Rows are points. The window is the flat piece filled in between its corners: a triangle in 3 columns, a solid with four corners in 4, and so on. A path goes straight from each point to the next, and from the last back to the first. After which points does the path pass through the window?
In the rows, zero is written as 128.

Window:
[[153 183 115  93]
 [ 88  81 166  83]
 [113 120  89 136]
 [158 140  81 106]]
Path:
(1): [137 153  92  86]
(2): [ 87  96 139  77]
(3): [113  71 199 113]
(4): [115  79 144 133]
(5): [ 89  95 118 103]
(6): [140 147  76  94]
(7): [164 129  99 116]
(8): [163 143 113 122]
Through the window after points: 2, 6, 8

Window (8 x 8):
[[109  93 159  94 110 180 158 163]
 [217 172 159 123 120 148  97  94]
 [206 122  88 118  72 122 109 163]
 [165 128 148 129 188 122 104 156]
 [152 157  92  91 103 146 131 142]
 [ 72 150 109 144  75 166 165 172]
 [ 99 218 162 148 122  44 108 115]
 [109 179 124  98 115 178  52 142]]
Path:
(1): [ 91 125  85 144 110 167 111 108]
(2): [161 145 115 110 123 136  97 113]
(3): [179 172 141 102 111 152  93 163]
(4): [140 170 146 111 136 143 125 159]
(5): [119 128 129 144 121 146 126 118]
(6): [151  99 139 133 119 138 117  92]
(7): [172 173 165  85 137 137 101 157]
(8): [120 191 151 102  93 157 109 187]
Through the window after points: 8

Window:
[[155 171 189 137 102 147 101 170  98]
 [102 121 115  74  78  97 159 131 118]
 [138  63 204 111 214 189 116 187 136]
 [ 92 114 121 119 144 130 196 160 118]
 [164 126  70  71 185 121 125  68 148]
 [226  68 171 135  81  91 155 123 113]
 [165 127  98 125 139  91  85 105 144]
 [ 93 106 151 138 148 114 175  84 113]
 [171  76  94  99 182 185  83 118 137]]
Path:
(1): [148 132 122 142 137 147 143 112 201]
(2): [ 97 138 119 108 130 182 162 121 192]
(3): [ 91 119 114  99 152 121 155 154 101]
(4): [162 103 129  97 151 102 119 117  62]
(5): [181  88 145 124 100 132 137 119 179]
(6): [136 126 148 135 125 153 149 148 160]
(7): [141 112 136 112 144 112 131 142  96]
(8): [155  67 127 131 182 115 108 128  65]
(9): [178 128 144 113 151 156 135 105 201]
(10): [143 112 128 118 139 153 125 129 149]
(11): [142 114 128  99 160 134 130 146  86]
(12): [171  87 130  95 179 114 106 120  78]
Through the window after points: 6, 10

Window (12 x 12):
[[ 50 130 131 131 153 116 170  98 109 119 175 220]
 [142  92  85 115  88 157  95  81  66 162 128 101]
 [181 110 122 169 106 138 159 106  38 140 125 159]
 [127 148  70 132  94 166 160  95  55 137  89 126]
 [163  87  86 137 102 105 144  43  74 109  78  95]
 [112 121 147  93 169 160 135 130 148 145 148  83]
 [146 161 146 102 117 188 100 106 195 161 168 118]
 [167 138  92  76 141 130 135 142 187 115 230 133]
 [ 85 146 147  98 118 100 143 158 113 118 148 227]
 [131 107  98 152  85 119 166 113 103 172 123 119]
 [ 71 191  95 115 210  55 144 111 111 166 138 169]
 [ 85 162 149 162 122 153 104 139 126 123 159 107]]
Path:
(1): [ 96 154 149 114 106  92 175  88  74 117 161 146]
(2): [134 106  98 119 127 134 116 129 125 130 106 169]
(3): [132 111  96 122 137 162  97 163 161 124 125 173]
(4): [101 168 139 119 122 100 180  77 101 135 225 103]
(5): [138 129 130  97 116 113 160  92 118 159 158 131]
(6): [121 129 100 130 141 142 131 112 109 136 132 148]
(7): [147 108  89 138 149 143 113 126 129 126 139 133]
(8): [127 150 128  92  77 137 146  96  92 152 184 119]
Through the window after points: 1, 3, 7

Window, 14 rows:
[[162  75 155 148 126 141 111  51 149 174 110 122 164  82]
 [105 118  77 202 169 125 131  91 143 117  78 101 134 112]
 [103 175 104 124 168 139  94 152 138 123 144 137 121 181]
 [133  92  81 175 155 103 145 172  65 126 177 111 130 103]
 [141 168 149 141  65  91 181 107 116 153 173  57 150 136]
 [138  77 133 150 103 170 139 160 145 121 132  92 103  86]
 [101 158 102 111  50  56  43 125 122 112 162 198 127 113]
 [ 51 140 143 124  73 157  94 195  72  88 181 175 139 116]
 [ 53 160 128  74 137 147 114 188  84 126 159 131  90 110]
 [ 83 113  63 154  89 138 141  75 131 128 202  86 160 137]
 [114 179 107 113 118  95  20 112 102 128 115 103 149 152]
 [175 128 122  67  73 138 196  61 118  78 109 127  96 184]
 [120 111 132  46 153  91 112 172 117  75 141 149 162 120]
 [135 159  28 143 161 162 111 138 127 106  86 153 141 110]]
Path:
(1): [ 83 116  88 109  72 130 156 140 121 180  81 133 123 147]
(2): [ 83 123 111 119  88 141 122 164  96 125 156 146 137 142]
(3): [ 90 156 133 140 111 133 103 133 105  91 173 123 137 100]
(4): [113 164 105 122 135 122 108  87 117  92 163 126 132 119]
(5): [119 116  93 127  88 120 126 142 110 146 118 142 148 144]
(6): [ 70  91  95 163 114 139 149 117 119 189  81  89 146 175]
(7): [126 149  96 152 157 118 102 116 135  87 131 133 127 104]
(8): [115 157  96 136 135 113 110 126 132  73 185 103 120  87]
(9): [111 103  98 131  86 129 123 115 114 148 126 139 145 148]
(10): [ 80  99  66 133 117 108  96 175 101 157  97 118 159 155]
(11): [128 177 153 143 146 152 104 115 138  88 189 126 109  84]
(12): [166 150 113 130 179 106  91 104 132  79 174 102 138 127]
Through the window after points: 2, 6, 8
